Each row is a point. Each copy is the shape, with its points in the same order, turned, moved and blurred by noise. Is it also mirrored, or only turned?
In the rows, zero is written as 128.

Shape (7 x 2):
[[155  60]
 [198 145]
 [109  99]
 [ 87 165]
 [ 57 173]
 [107 132]
 [128 125]]
Copy 1 (7 x 2):
[[154 189]
 [209 105]
 [108 152]
 [ 98  74]
 [ 60  64]
 [105 108]
 [133 108]]
Copy 1 is: mirrored
Copy 2 (7 x 2):
[[197 131]
 [155  44]
 [130 145]
 [ 69 124]
 [ 47 146]
 [110 126]
 [126 116]]
Copy 2 is: mirrored

Shape (7 x 3):
[[142 154  10]
 [148 106 172]
 [152 145 174]
 [139  98 169]
 [141  94 133]
 [131  96 181]
 [ 71  95 137]]
Copy 1 (7 x 3):
[[183  33 123]
 [133 180  56]
 [172 192  77]
 [117 180  73]
 [118 145  70]
 [122 189  71]
 [ 79 154 123]]
Copy 1 is: mirrored
Copy 2 (7 x 3):
[[167 217  82]
 [129  73 154]
 [135 108 168]
 [122  79 134]
 [141  89 113]
 [114  57 133]
 [ 81 106  98]]
Copy 2 is: only turned
Copy 3 (7 x 3):
[[234  81  38]
 [130 130 159]
 [116  98 150]
 [134 136 155]
 [161 136 132]
 [121 152 157]
 [134 177  97]]
Copy 3 is: mirrored
Copy 4 (7 x 3):
[[ 99 167  33]
 [141 142 189]
 [105 157 197]
 [153 133 190]
 [150 136 159]
 [150 125 203]
 [127  69 151]]
Copy 4 is: only turned

Shape (7 x 4):
[[144 107 109 159]
 [181 146  71  86]
 [142 132 161 143]
 [149  93 152  89]
 [185  96  47  59]
 [111 117 164 142]
 [ 85 160 145  99]]
Copy 1 (7 x 4):
[[151 141  78 161]
 [210 174  57  84]
 [164 124 134 144]
 [208  85  94 127]
 [230 145   7  89]
 [140  92 123 141]
 [130 101 127  76]]
Copy 1 is: only turned
Copy 2 (7 x 4):
[[146  96 154 112]
 [134 112  85  39]
 [159 144 141 128]
 [153 129  89 133]
 [136  65  50  38]
 [131 138 147 149]
 [ 89 160 132 123]]
Copy 2 is: mirrored
Copy 3 (7 x 4):
[[ 93 118 102 133]
 [154 184  71 163]
 [105 138 157 134]
 [146 153 133  86]
 [174 185  29 119]
 [115 107 161 119]
 [174 109 164 159]]
Copy 3 is: mirrored

Shape (10 x 4):
[[124 147 229 145]
 [ 73 191 139 169]
 [195 123 105 157]
 [124 109 118 167]
 [201 119  81 114]
 [145 147  52  89]
 [111 110 196 168]
 [160  87 153 115]
 [ 88 157 176 199]
 [162 166 138 137]]
Copy 1 (10 x 4):
[[128 161 148 221]
 [ 64 201 143 131]
 [127  93  57 132]
 [141 148  96 115]
 [128  53  77 111]
 [ 95  74 128  64]
 [157 178 120 186]
 [174 102 120 153]
 [104 215 114 167]
 [ 90 109 109 153]]
Copy 1 is: mirrored
Copy 2 (10 x 4):
[[ 79 200 209 142]
 [ 87 186  97 175]
 [189 154 159 107]
 [148 135 154 160]
 [188 127 143  71]
 [140 109  88  81]
 [109 164 200 186]
 [138 119 198 103]
 [ 92 195 148 205]
 [129 175 138 105]]
Copy 2 is: only turned

Shape (10 x 6):
[[136  58 136 198 106 146]
 [142 194 107 149 131 128]
 [156 123 120 132 145  53]
 [108  94  96 184  58 143]
 [127 103 131 131 142 103]
 [145 159 175  83  44 190]
 [116 115 119 186  66 167]
 [189 131  73 122 208  80]
 [118 142  75 103 141 131]
 [103 193 217  83  93 183]]
Copy 1 (10 x 6):
[[143 130 118  87 224 101]
 [167 147 167 118  92 107]
 [156  94 177 106 135 186]
 [108 176 114  58 176 107]
 [142 104 132 118 148 153]
 [ 98  81 108  73  69  36]
 [120 170 122  71 162  74]
 [239  95 147 123 124 194]
 [159 142 108 114  94 154]
 [ 72  88 130 152  66  33]]
Copy 1 is: only turned
Copy 2 (10 x 6):
[[ 54 122 141 148  86 122]
 [145 118 107  95 183  89]
 [101 112 154  62 161 170]
 [ 79 135 136 106  72  67]
 [120 126 151 103 124 159]
 [195  39 102 128  75  78]
 [ 93 119 112 128  78  61]
 [118 125 199  92 225 163]
 [165 146 174  94 149 105]
 [228  71  57 136  91 120]]
Copy 2 is: mirrored
